Every row gives one point. Any point is a mix of the corners, with weights that add up to 1. It lies inside the corners' shape when no weight is negative. Is each point inside? If not, which corners have a negative weight?

Corners:
(1): [-19  18]
(2): [-22   0]
(3): [ 58 -20]
Points:
[-9  8] -> inside
[ 53 -14] -> outside (2)
[-18   5] -> inside
[-18   5] -> inside
[-29  16] -> outside (3)
[ 18 -15] -> outside (1)
[ 72 -20] -> outside (2)

Corners:
(1): [  9 -10  24   7   6  51  -8 -67  -6]
(2): [-38 -60 -15  26 -35   6  43 -17 -38]
(3): [  2 -13  22  26 -21 -32  40 -54 -58]
(4): [  23  -18   18    6  -42   27  -34 -106    8]
(5): [  6 -24  34  23  -3  16 -19 -20   5]
(6): [  2  42 -31 -16  -2   1 -16  74  -1]
(7): [ 28 -41  40 -39   2  42 -19 -63  32]
(8): [ -9  -3  44  -8 -32  45 -10 -12  12]
(9): [-37  -4 -23 -24 -16  -4 -28  67 -52]
(10): [ 34  16 -15   3 -30   9 -10  44 -47]
Points:
[  5  -5   7 -15 -17  33 -24  -2   8] -> outside (3)
[-10 -18   7 -15  -8  36 -23  54 -14] -> outside (3, 4, 6)
[ -7 -17   0   7 -17  16   5 -15 -17] -> inside
[-34  -2  -9  24 -34 -26  16  22 -37] -> outside (1, 7, 10)
[-20 -21   2  18 -30  10   4 -37 -20] -> outside (7, 10)
[-20 -11  -7  -3 -11   3   4  35 -35] -> outside (4)

Corners:
(1): [ 11  13   0 -32   0 -33   3   7  70  37 -13  -6  -1  30 -10  37 -54  33
  35  -7]
(2): [ -4  28 -39  32 -10 -32   2 -20  13 -47  11 -29  48  10  33 -57  26  35
  -9 -32]
(3): [  3 -38  -9 -17  26 -26  41 -27 -42 -18 -31 -49 -19   8 -24  -9 -41   0
 -25 -54]
(4): [ 32 -20 -30 -18 -37  36  -6 -26 -36 -49  -8  24  -4   8  -5  32 -59  10
  -1 -40]
(5): [  9 -27 -25 -56  -4 -12  31  23  24  42 -30 -18   3   1 -37 -27 -41 -16
 -21 -23]
(6): [-41 -66 -43 -16  21 -11   4 -20 -12  31  -5 -12  34  53  16   2 -53 -25
   9 -36]
(7): [-11  10 -43 -25 -23  14  44  42 -11 -77 -25  20  11 -13 -26   9 -12  39
 -58  -3]
(8): [ 47 -17  54  30   3  43 -19  38 -39   4   1  -3  24  35  36  45 -38 -47
  22  -4]
(9): [ 54  25  40  -1  62 -19 -29 -16 -30  54  -5 -21  55 -53  50 -73   0 -33
 -68  29]
(10): [-38  18 -27 -28  35   9  61 -17  -4  25  -6 -34 -13  20 -11 -64 -27 -23
 -41  17]
(11): [-38 -25 -55 -33 -51  21  14 -27  55 -65  44 -10 -16 -18 -10  63 -13 -18
  20 -11]
(12): [-18  13  54 -15  12   7  32  -7 -57 -41  39  35  -1 -43 -30  -5 -14 -37
 -27 -62]
(13): [ 12  62  56   4 -11  31 -49  -7 -49  31  -5 -28  69 -24  35 -10   2  -4
  30  46]
(14): [-38  14  39  15  16 -13  24  32  -7 -43 -21 -21 -25  35  57 -54  51   4
 -71 -19]
(15): [ 12 -51  -2 -73 -43 -46  53 -43  51 -33  -6  35  34 -18 -30 -28 -60  21
  -2  -5]
(16): [-13  17 -31  -3 -35 -16  55   8 -25 -12  35 -47 -11  34  38 -10  31 -30
  46   6]
(17): [ -5  27  41  22  16 -42 -33 -18  31  39  25 -41  50  23  -5  -5 -18 -31
 -35  35]
(18): [ 12 -20  -1 -25 -57  43  51  19 -63 -48  22 -20 -31 -12  34 -26 -57  20
 -64  -7]
(19): [ -2 -22  31 -42  26  13   8  -4  18 -65  50  27 -15  38 -33  57 -23 -24
   2 -34]
(20): [ 22  46   9  -8 -56  54  34  22 -41  20  11   4  71 -22   1  -6  27  -3
  15  23]
(21): [-10 -42  10  10  40 -30  18  -7 -57 -40 -22 -24 -14   8 -29 -23  22  22
   0   2]
Points:
[-12 -31 -30   0 -31   4  32 -34 -21 -51  45 -13  -1  25  -3  20 -24 -23
  23 -32] -> outside (1, 5, 7, 9, 13, 14)
[  2  -1  -1  -6 -10   7  17  -5 -24  -5  -1 -18  20  -2  14 -19 -19 -16
 -21  -6] -> outside (1, 19, 21)
[  8  -4   3 -25  -7   9  22   1 -13   3   5  -7  14   0  -9   2 -27 -15
  -5   0] -> outside (2, 14)
[  1   5   2 -11  -4  12  13  13 -16   5  -5 -15   3   4   5   9 -22  -7
 -10  -1] -> outside (2, 15, 19)
[ -5   1  -7 -26  -8   1  26  -5  -4  -9   7 -11   8   1   5 -17 -25  -4
 -24  -9] -> outside (8, 21)
[  3  -4   3  -8  -6  11  16   5 -19 -10   2 -13  12   9  10  -7 -25  -7
 -14  -6] -> inside
[ -5   4   3 -12  -1  -5  16   0  -6   0   3 -18  19   6   4 -13 -13  -5
 -10  -1] -> outside (4)
[ 12  11  43   7   1 -11  -7  -8 -26  -7   7  -8  29   7  26 -13  -5   0
   4  -9] -> outside (5, 7, 10, 11)
[-30  25  -8 -14 -27 -21  51  10   3 -32  -1 -26   1 -10 -18 -30  14  23
 -24   6] -> outside (4, 6, 8, 9, 19)
